Every row gives one point. To make a cloud, some directions were put in groups of two or more. Within a group, all points are equally far from the middle, so they leave a hole (a ring in 2 directions, a hollow ball in 3). The other directions are filled evenly. Then the cloud was stretched, turned, moved and blurred a little. How many holes are there, and how many directions does each take, smallest first?

Cloud:
1.20; 0.76; -2.12
-1.98; -0.58; 2.45
0.68; 2.13; -1.26
2.07; -0.68; -1.59
-2.39; 0.57; 1.69
0.58; 0.64; -2.19
-0.64; 2.71; 1.59
-0.57; -2.43; -1.42
1.71; 2.32; -0.85
2.43; 1.33; 1.97
1.23; -1.48; -1.87
-0.48; 1.46; -1.56
-1.54; 0.02; -1.54
-0.13; 2.40; -0.83
-1.46; 0.80; 2.88
1.76; 2.93; 0.74
-0.38; 2.37; 2.49
-0.15; 2.94; 1.61
-1.08; 1.70; -0.91
-0.27; 1.52; -1.62
-0.76; 2.46; -0.19
-0.29; -2.57; 1.39
Holes: 1 (3)

Cloud:
-1.17; 1.90; -1.89; 4.02
1.78; 0.49; -0.63; 3.26
1.92; 0.82; -2.60; 3.40
-0.14; -0.91; -0.53; 1.94
-1.35; 0.00; -1.87; -0.94
0.29; -1.57; 1.47; -1.30
-0.83; 1.31; -3.31; 1.71
-2.72; -1.16; 0.61; 1.53
-1.40; -2.36; -1.93; 2.68
0.44; -1.09; 1.00; 0.88
-0.48; -2.97; -0.56; 0.60
1.10; -0.87; 0.39; 2.96
1.49; -1.00; 0.03; 1.52
0.48; -0.93; 0.59; -1.59
-0.40; -1.37; -3.11; 1.23
0.40; 0.86; 0.70; 0.65
0.21; 0.93; 0.44; 0.87
-1.79; -1.71; -2.46; 2.57
0.96; -0.23; 2.36; -0.47
0.51; -2.36; -0.37; -1.90
1.28; -2.65; -1.48; 1.46
0.91; -3.81; -1.17; 2.09
0.80; 0.37; -0.03; 0.35
-0.43; -1.83; -3.12; 2.20
-0.30; -3.90; -3.08; 1.32
-0.22; -0.26; 1.86; 1.68
0.61; -2.86; -1.85; 0.60
-0.05; -0.57; -1.37; -0.62
1.80; 0.59; 0.06; -0.90
0.19; -2.04; 0.31; 2.02
-0.38; 0.58; -3.11; -1.28
Holes: 0

Cloud:
3.39; 0.30; -0.61; -0.76; 0.57; 0.55
-0.16; 0.73; -3.12; 1.68; 1.08; 0.16
0.68; -0.83; -1.86; 1.01; -0.17; -1.03
1.47; 2.61; -0.73; 0.49; -0.72; 0.42
0.64; -0.07; -2.85; -0.68; 1.51; 0.25
-0.84; 0.96; -4.71; 0.39; 1.04; 0.52
-3.05; -0.63; -0.02; 1.56; -0.15; -1.62
1.25; 1.37; 0.15; 1.13; -1.41; 1.79
-1.09; 1.96; 0.48; -1.23; 1.72; 0.61
0.29; -1.43; -3.03; -0.43; -0.91; 0.32
-0.27; -2.89; -3.82; 1.95; 0.55; -1.13
-0.65; -0.47; 1.32; -0.87; 1.87; 3.03
-1.86; 0.71; 0.30; 0.68; -1.42; 0.38
-3.38; 0.50; -0.24; -1.24; 0.28; 0.74
0.21; -2.49; 3.77; -0.79; 0.54; -0.37
0.19; -1.63; -3.42; 0.09; 2.54; -0.39
1.18; -1.66; -1.21; -0.38; 0.53; -1.22
-1.71; -1.13; -2.53; -2.34; 0.62; 0.84
0.31; 1.61; -2.56; -2.08; -0.20; 2.02
-0.06; -2.71; -2.34; 1.98; 1.13; -0.24
2.06; -1.98; -0.05; 1.19; -0.56; 3.08
2.75; -3.45; -1.49; -1.19; 2.35; -1.32
0.09; -1.97; -1.74; 1.74; 0.51; 1.73
-0.24; 2.17; 2.51; 0.61; -0.68; 1.70
0.31; 0.18; -0.02; -2.50; -0.81; 4.18
2.84; 1.03; 1.27; -2.50; -1.16; -1.78
1.35; 0.35; 0.77; 1.80; -0.51; 3.79
0.78; -1.05; 0.76; -2.06; 0.19; 1.14
-0.80; -1.75; 1.58; 0.23; 2.38; -0.10
-1.11; 3.10; -0.63; 0.62; -0.36; -1.87
1.68; -1.27; -1.45; 1.73; -3.09; 2.27
-0.46; -3.12; -2.77; 1.55; -0.36; 0.00
-1.28; 1.49; 1.36; -1.32; -0.52; -0.36
-0.30; -1.02; -1.95; -1.81; 0.98; 0.48
-2.45; 0.18; -3.18; -0.72; 1.26; -0.29
-0.38; 0.62; -0.33; -2.91; -1.17; 2.85
-0.61; 1.84; 0.21; -3.39; -1.22; 2.76
3.89; 0.49; -0.19; -1.72; 0.56; 0.37
0.47; -2.35; -2.38; 1.19; 1.74; 0.60
-0.12; -3.14; 1.08; 2.74; -0.60; 1.28
-3.09; 2.06; 0.21; -1.49; 1.82; -1.16
-1.72; 0.89; -0.49; -0.26; -0.75; 0.84
-0.48; -2.23; 0.19; -0.37; 0.26; 0.74
-2.91; 0.87; 1.37; 0.60; 1.10; 1.34
0.41; -1.57; 1.51; 2.24; -0.08; -0.74
1.27; -1.39; -0.55; -1.69; -2.02; 2.66
0.12; -0.81; 1.22; -0.76; 1.98; 1.40
-2.06; 0.10; -4.44; -1.70; 2.63; -0.55
-1.96; -1.33; -1.50; -1.12; 1.85; 2.66
-1.57; 3.83; 1.12; -1.05; -1.28; 1.32
Holes: 0
